Rows are points. Each copy is the shape, with its points in the same order, stretched, turned, moved and blurred by noise. Is it also mirrored, or only turned?

Shape (6 x 2):
[[ 44  11]
 [ 26  50]
 [-32 -27]
 [ 23 -14]
 [ 22 -51]
 [ 17  28]]
Copy 1 (6 x 2):
[[-41  19]
 [-56 -12]
 [ 65   0]
 [  0  22]
 [ 33  40]
 [-30  -5]]
Copy 1 is: only turned
Copy 2 (6 x 2):
[[-55  17]
 [-63 -18]
 [ 37 -20]
 [-19  14]
 [  7  35]
 [-41 -14]]
Copy 2 is: only turned
Copy 3 (6 x 2):
[[-22  24]
 [-29 -30]
 [ 38  20]
 [  3  41]
 [ 22  77]
 [-16 -11]]
Copy 3 is: only turned

Shape (8 x 3):
[[ 14 -12  72]
 [ 27  29  17]
 [ 12   6  -4]
 [-51 -29 -22]
 [ 25   7 -17]
 [-28  14 -27]
 [-26 -13 -56]
 [ -6  34  69]]
Copy 1 (8 x 3):
[[ 10  65 -20]
 [ 43  16  13]
 [ 18  -9  -8]
 [-69 -39 -23]
 [ 30 -19 -10]
 [-22 -41  18]
 [-34 -67 -16]
 [  9  58  40]]
Copy 1 is: mirrored
Copy 2 (8 x 3):
[[ 67   8 -64]
 [-20  -4 -38]
 [-21   6 -19]
 [  8  29  28]
 [-33   8 -16]
 [-34   3  26]
 [-36  25  35]
 [ 36 -28 -43]]
Copy 2 is: mirrored
Copy 3 (8 x 3):
[[ 41 -11 -28]
 [ -8  25 -44]
 [ -3  49 -10]
 [  6   8  56]
 [ -1  60 -19]
 [-26  26  14]
 [-17  47  58]
 [ -6 -22 -35]]
Copy 3 is: mirrored
Copy 4 (8 x 3):
[[ 42 -31  54]
 [ 42  22  21]
 [  6  33  26]
 [-65   3  17]
 [ 13  48  33]
 [-44  34 -14]
 [-54  36  13]
 [ 37 -26 -10]]
Copy 4 is: mirrored

Shape (10 x 4):
[[-19 -28  27  11]
 [-12   1 -26  23]
 [ 29  -2  11 -52]
 [-27  40   9  10]
 [ 55 -36 -19  23]
 [-35 -15 -45   1]
 [ 23 -36 -53 -16]
 [ 49  38  20 -55]
 [-27 -12 -45  13]
 [-16   3 -38  -2]]
Copy 1 (10 x 4):
[[-39  25  14  -2]
 [ 10   5 -31 -33]
 [ 12 -14   9  36]
 [ 16  30  15 -25]
 [-16 -76 -67 -23]
 [ -4  43 -38 -16]
 [ 12 -24 -80   4]
 [ 38 -37  23  32]
 [  3  15 -48 -26]
 [ 23  18 -29 -22]]
Copy 1 is: mirrored
Copy 2 (10 x 4):
[[ 14  -5  -9 -42]
 [-16   3  45  24]
 [-32  42 -54 -30]
 [ 32  24   3  48]
 [-88 -31  19 -28]
 [  2  18  61   1]
 [-72  11  42 -24]
 [-27  58 -79   7]
 [ -2   6  63   5]
 [ -6  26  45  15]]
Copy 2 is: only turned

Shape (12 x 8):
[[ 13  -8 -15 -19  -5 -16 -31 -11]
 [-38 -21  -2   2 -13 -17 -30  11]
 [ 19 -13  16  14  46 -30  30   6]
 [ 25  12   7 -17  28  -6  23 -50]
 [-45  23  -6 -24 -11 -14 -23 -48]
 [-33 -38 -26 -25 -11 -61 -18  12]
 [  5  21 -38  35  24 -17  15  12]
 [  4  13  26 -76 -30  12  21 -32]
 [  1  33  38   9   4  10 -83  18]
 [ 39 -19  65 -41  -1 -97  13  35]
 [ 57  14  -9 -56   8   2  13  24]
 [ 26   9 -10  47 -14  -8 -46   7]]
Copy 1 (12 x 8):
[[-14  -7 -29 -19   5 -28 -19 -51]
 [-19   0  -7  11 -10  15 -38  -1]
 [ 43  17 -49   3 -19   9  30  13]
 [ 41 -23 -29 -15  38 -32  46 -25]
 [-13 -18   7 -14  55 -24 -17 -12]
 [-38  26 -43  28  -1 -23 -38  -1]
 [ 15  61   7 -20 -30   7  28  -7]
 [ -5 -96 -18 -16  48 -56  32 -19]
 [ -1 -34 -11 -82 -37  33 -61 -28]
 [  6 -35 -92  -3 -46 -67 -24  27]
 [-17 -26 -50 -50 -28 -48  44 -49]
 [ 18  19   8 -27 -59   3 -33 -55]]
Copy 1 is: only turned
Copy 2 (12 x 8):
[[  6 -10  25  -7 -31  -7 -32 -39]
 [ 16  23  -4  -1  -5   4 -49 -30]
 [-34 -51  12   6  47 -22   3  -2]
 [-53 -26  45 -23  11  10  20 -29]
 [-30  18  18 -40 -15  45 -32 -63]
 [ 12 -21   2   4 -12  36 -93 -23]
 [-20 -57 -44   0  -7  -2  11 -11]
 [  8  23  67  -6  14  62  16 -40]
 [ 21  22  10 -14   4 -84   8 -82]
 [  6 -65  63  70  83 -24 -61 -45]
 [ 32 -53  30   4   1   5  35 -19]
 [  8  -5 -11  25 -36 -64 -12 -44]]
Copy 2 is: mirrored
Copy 3 (12 x 8):
[[  2 -19   8  15  20 -21  31  13]
 [  1 -27  22  15  -9  21  23 -13]
 [ -1  56 -58  41  19   5   4   6]
 [  1  28 -35  27  32 -10 -41  31]
 [ 22 -56  41  -6  17  18 -24 -11]
 [  7 -29  43   6   1  38  46  15]
 [ -2  42 -52 -16  31 -17  40 -23]
 [ 28   1  60  30 -11   1 -84  40]
 [ 26 -37  22  45   6 -51  44 -60]
 [-17  38  52  89  23   7  13   4]
 [ 27  48  16  18   9 -52  17  36]
 [-17  -8 -29  17  13 -48  61 -38]]
Copy 3 is: mirrored

Shape (12 x 9):
[[  -8  -18   -5  -43    7  -20  -18  -27    7]
 [  21  -58   31   32    9   31  -19    7   21]
 [ -11   22   -3   25  -17   33   35   24   56]
 [  27   -3  -51   21   17   35  -21    3   -9]
 [  -4    1   42   15   26 -110    3 -103   -9]
 [ -27  -13  -35  -10   12    7   77   13  -15]
 [  22   19  -45   39  -34   31    3   11   -1]
 [   4   37    3   24   13   21  -16    4  -19]
 [  10   20  -20  -21  -28   25   37    9  -26]
 [ -23   -9  -16    2   13  -36  -12   -7  -22]
 [  21  -30   -9   11   -3  -48  -16   18  -21]
 [ -34    5  -30   27  -24   43  -15  -17  -26]]
Copy 1 (12 x 9):
[[ -17    1  -47   -3   30  -15   -5    2  -17]
 [  41   36  -43   -8   -6   14  -13  -32  -13]
 [  45  -12   55  -20  -54   46   -7    0  -50]
 [  36   -3  -22   21  -22   19  -31    1   45]
 [ -34   38   52  -13  -13 -112   28  -38   32]
 [  10  -53   -3  -55  -27  -20  -31    3  -22]
 [  38  -22   11   24  -36   32  -28  -15    0]
 [  13   -3  -11    6  -32   15   13  -13   32]
 [   9  -55  -19  -12   17   19   -8    3  -12]
 [ -22   -6  -17   -2  -24  -24  -10  -18   -1]
 [ -44    1  -10  -22    9   -4  -20  -56    5]
 [  64  -29  -47   56  -59   19   -6   21  -10]]
Copy 1 is: only turned
Copy 2 (12 x 9):
[[  -3  -21   -1  -40   32  -44  -17   25   -9]
 [  23    9   11   32  -16    8   38    2  -60]
 [  62  -22  -31   16    6   -7   36    1   29]
 [  -8   -6  -39  -36  -55  -38   53    1  -38]
 [ -60   34   74  -61  106    4 -100  -28   54]
 [  43  -14  -36  -30  -53  -11  -37   56   53]
 [  20   -3  -28  -35  -41  -17   70    0   14]
 [  -7  -15  -51  -17   -8    5   45  -12  -10]
 [  51  -31  -48  -55  -26   -2   24   30   21]
 [ -35    8    2  -22    4  -17    4   34   23]
 [ -35    7   43  -29    5    1   38   28   13]
 [   4   28  -67  -16  -26  -36   42   32  -11]]
Copy 2 is: only turned
Copy 3 (12 x 9):
[[  -7   12   -1   -7    0  -42   48   48    8]
 [  44  -25  -22   25   22   46  -13   52   39]
 [  -7    3   26   -7  -22   24 -100  -29  -42]
 [  35  -31    1  -38    8   51    8   19  -27]
 [ -51  -85  -74  -15   49 -119   93  -53   59]
 [  59   47  -10  -40  -74  -24  -48  -35  -49]
 [  32  -60   33  -10    8   29  -42  -26  -51]
 [  -4   -7    0  -23   20   32   34  -46  -30]
 [  57   31   37  -12   -4  -22  -14  -40  -49]
 [   1  -15   -5  -15  -27   -3   52   -1  -11]
 [  42  -47   22   10    0   20   40    7   47]
 [  11  -29  -10    5  -13   27   11   11  -97]]
Copy 3 is: mirrored
Copy 4 (12 x 9):
[[-16  10  40 -39   1 -28   4  13   1]
 [ -7 -48 -27  26 -49 -12   9  36  25]
 [ 69 -25 -32   5  26 -29 -50  -8  20]
 [ 23  25 -49 -31 -22  34   3  -4  21]
 [-21  56  99  18   0 -74  55  -4 -80]
 [-15  20 -71 -19  50 -37 -26 -11   7]
 [ 50  25 -33  -6  21  27  -6 -11  41]
 [ 21  17 -13 -18  16  41  12  -9 -13]
 [  4   7 -29 -39  61   1  14  -7  30]
 [-25  43  18 -12   9   0  -3  -7  -7]
 [-42  17  22   4 -11 -14  22 -18  31]
 [ 27  49 -26  -8  28  54 -18  29   6]]
Copy 4 is: mirrored
